Each wall is flat, endless, passes through zero and stands at right angles to its row. A trip goes straight from one point to another. Which walls does it cross, in order?

Walls:
(1): [28, 33]
(2): [20, -19]
(3): [-52, -16]
(4): [-25, 5]
Trips:
[-37, -22] to [55, -22] => 2, 4, 3, 1
[54, -53] to [-35, 75] => 1, 2, 4, 3
[6, -34] to [15, 31] => 3, 1, 2
[-21, -15] to [-51, 51] => 1
[-17, -69] to [-4, 28] => 2, 1, 3

Walls:
(1): [-7, 3, 41, 24, -22, 45, 29, -4, 16]
(2): [2, -33, -38, 30, -34, -4, 15, 13, -26]
(3): [7, -35, -7, 11, -62, 35, 36, 47, 8]
(4): [24, 48, -27, -11, -7, -22, 59, -59, -1]
(5): [-58, -22, -31, -8, -16, -30, -19, 65, -17]
(6): [-24, -3, 67, 15, 26, -3, 11, 67, 20]
Trips:
[15, -32, -10, 25, 31, -28, -28, 17, -11] to [8, -6, 50, -11, -12, -6, -26, 27, -27] => 2, 3, 1
[-81, -59, -20, -43, 0, -8, 6, 74, -3] to [-22, 21, 62, -4, -34, 48, -50, 0, 7] => 1, 2, 5
[-34, 60, 26, -6, 16, 22, -31, -14, 36] to [16, 10, -8, -46, 4, -35, -25, 4, 19] => 4, 1, 6, 5
[-26, 36, -68, 4, 89, 5, -67, -48, -15] to [-6, -29, 23, -25, 13, 3, -38, -69, -39] => 4
[32, -12, 28, -5, 78, 22, 50, -65, 22] to [-43, 6, -47, 13, -58, 15, 55, 43, -28] => 3, 2, 5
[53, -40, 12, 46, -2, -30, 6, 26, -71] to [45, -37, -17, -10, -22, 21, -44, 35, -38] => 6

Walls:
(1): [12, 8, 36, -70, -34, -15, 3, 12, 13, 5, 5, 7, 7, 14, 16, 18, -9, 14, -28, -8]
(2): [-16, -5, 7, -16, 5, -2, 14, 4, 48, -21, -13, 10, 31, -15, 12, -3, 55, -15, 26, 1]
(3): [17, -6, 1, 46, -51, -20, 51, -36, 51, 49, 38, 0, 1, -46, 16, -13, -30, -51, -18, -16]
(4): [5, -21, -38, -56, -18, -19, -29, -20, 23, -7, -13, 7, -19, 33, 0, 22, -71, -22, -54, 23]
(5): [22, 20, 10, 6, -34, 15, 10, 43, 26, 35, -49, -15, -21, 38, 8, 16, -19, 13, 41, -15]
(6): [41, -21, 24, -26, 38, 13, -5, 4, 50, 7, -38, 7, 37, -49, 13, 18, -9, -24, 5, 17]
(7): [7, 0, -25, -21, 25, -63, -17, 30, -29, 9, 23, 34, -12, -24, -58, 48, 0, 39, 9, 11]
(8): [5, -13, -27, -35, 20, 22, 24, 3, 4, -29, 0, -47, 7, -20, 5, -28, 36, 32, -28, -25]
Trips:
[-19, 3, 50, -7, 1, 33, -4, -18, 24, -30, -13, 1, 6, -37, -14, 60, 26, 6, -10, 11] to [1, -16, -26, 2, -15, 18, -25, 43, 27, -23, -13, -4, -24, 38, 40, 3, 6, -44, -77, 45] => 4, 5, 2
[-5, 35, 37, 2, 15, 15, -17, -15, -13, 0, 2, -14, -10, -8, 26, -12, -34, 3, -16, 51] to [20, 34, 48, 12, 25, 42, -35, -9, -44, 23, -28, 5, 41, -40, -2, 14, 20, -3, -65, -2] => 4, 8
[-35, 54, 25, 6, 16, -6, -14, -95, -26, 16, 13, -24, -16, -21, 14, 78, -34, 20, 55, -16] to [-30, 7, -5, 62, -28, 30, -14, -45, -16, -13, 20, -23, 29, -1, 51, -38, 24, 24, -11, -10] => 7, 8, 2
